Rows are points. The points of each table are mixes of a few directions, plus a little noise. Count the directions of each table, and those that both share. Where both have some left over, give the other angles between the two spaces (their principal angles), to ten degrees, smallest first.

First, 4 rows:
[[-0.57,0.01],
[0.50,0.00],
[-0.42,0.01],
[0.49,-0.01]]
Second:
[[-0.87,-0.49],
[0.23,0.13],
[0.16,0.08],
[0.30,0.17],
[0.19,0.10]]
Directions: first 1, second 1, shared 0; angles 30

First (7 x 4):
[[0.70,0.39,-0.45,0.19],
[-0.55,-0.57,0.06,-0.16],
[-0.63,0.13,-0.21,0.21],
[0.26,-0.01,-0.72,0.17],
[0.18,0.02,0.25,-0.11],
[-0.17,0.00,0.35,-0.09],
[0.22,0.05,0.72,-0.22]]
Second, 8 rows:
[[-0.77,0.11,-0.18,0.21],
[-0.11,0.06,0.17,-0.01],
[-0.05,-0.37,0.46,-0.28],
[-0.18,0.38,-0.02,0.18],
[-0.13,-0.16,-0.17,0.01],
[1.01,-0.01,-0.02,-0.15],
[-0.59,0.37,-0.23,0.30],
[0.83,-0.39,-0.02,-0.27]]
Directions: first 3, second 3, shared 3

First:
[[0.47,-0.10,-0.22,0.56,-0.20,-0.64,0.08,0.35],
[-0.22,-0.53,0.39,0.00,-0.04,-0.32,0.07,0.53],
[0.50,0.73,-0.65,0.22,-0.02,0.21,-0.08,-0.64],
[0.18,-0.29,0.04,0.30,-0.12,-0.50,0.07,0.43],
[-0.24,-0.14,0.20,-0.20,0.06,0.12,0.00,0.05],
[-0.39,0.60,-0.09,-0.67,0.29,1.09,-0.15,-0.91],
[-0.14,-0.29,0.23,-0.03,-0.01,-0.14,0.03,0.28],
[-0.15,0.01,0.07,-0.17,0.05,0.18,-0.01,-0.09]]
Second:
[[0.20,0.58,-0.05,0.15,0.45,0.00,-0.98,-0.14],
[-0.09,0.13,0.06,-0.02,0.31,0.43,-0.11,-0.60],
[-0.09,0.28,0.49,0.14,-0.01,0.09,-0.27,-0.48],
[-0.22,-0.28,0.23,-0.18,-0.20,-0.13,0.20,0.37],
[0.09,0.25,-0.30,-0.05,0.53,0.24,-0.55,-0.13],
[0.21,-0.27,-0.26,0.15,-0.55,-0.40,0.71,0.39],
[0.01,-0.57,-0.11,0.00,-0.72,-0.34,1.12,0.44],
[-0.10,-0.10,-0.07,-0.18,0.19,0.11,-0.10,0.16]]
Directions: first 2, second 4, shared 1; angles 30

First, 10 rows:
[[-0.07,-0.76,0.30,0.89,0.03,0.45,-0.57,-0.33,0.28,0.22,-0.33,0.00],
[0.00,0.63,-0.12,-0.53,0.02,-0.01,0.20,-0.05,-0.06,0.08,-0.57,-0.06],
[0.07,-0.47,-0.19,0.13,0.00,-0.26,0.22,0.08,-0.25,-0.08,0.69,0.22],
[-0.20,0.55,0.21,-0.45,0.11,-0.20,0.02,0.15,0.09,0.18,-0.28,-0.41],
[0.10,-0.74,-0.06,0.29,-0.33,0.22,-0.19,-0.53,0.18,0.17,-0.17,0.19],
[-0.42,0.88,0.07,-0.29,0.11,0.18,-0.49,-0.15,0.03,-0.02,-0.48,-0.06],
[0.62,-0.35,-0.10,0.04,-0.02,-0.26,0.81,0.68,-0.11,-0.30,0.77,-0.02],
[-0.48,0.66,0.08,-0.56,0.15,-0.26,-0.17,-0.16,-0.02,0.26,-0.33,-0.27],
[-0.05,-0.43,0.00,0.74,0.24,0.39,-0.25,-0.20,-0.15,0.11,-0.21,0.35],
[0.46,-0.01,-0.14,-0.26,-0.30,-0.18,0.39,0.48,0.07,-0.53,0.87,0.03]]
Second:
[[-0.14,0.16,-0.26,-0.28,-0.62,-0.08,0.23,-0.05,0.25,0.13,0.54,-0.06],
[0.43,-0.07,-0.50,-0.09,-0.58,-0.17,0.86,-0.02,-0.27,0.78,0.02,0.13],
[0.54,-0.68,0.14,0.25,0.35,-0.13,-0.19,0.05,-0.38,0.18,-0.35,-0.09],
[-0.51,0.61,0.00,-0.20,-0.22,0.15,0.02,-0.03,0.41,-0.32,0.36,0.05],
[-0.35,-0.03,0.11,0.07,0.45,0.13,-0.30,-0.09,-0.04,-0.23,-0.19,-0.03],
[-0.42,-0.18,0.43,0.04,0.54,0.10,-0.95,-0.03,0.23,-0.70,0.16,-0.26],
[0.17,-0.10,-0.14,-0.13,-0.43,-0.12,0.14,-0.02,0.06,0.19,0.34,-0.08],
[-0.10,-0.09,0.27,0.31,0.89,0.17,-0.29,-0.02,-0.28,-0.21,-0.72,0.07],
[0.63,0.35,0.42,0.37,0.18,0.10,0.07,0.38,-0.02,-0.24,-0.55,0.39],
[0.80,-0.34,-0.12,-0.16,-1.00,-0.34,0.19,0.19,0.17,0.26,0.74,-0.12],
[-0.99,0.35,-0.36,-0.16,0.43,0.25,0.27,-0.35,-0.12,0.15,-0.27,0.04]]
Directions: first 6, second 4, shared 1; angles 30, 40, 50
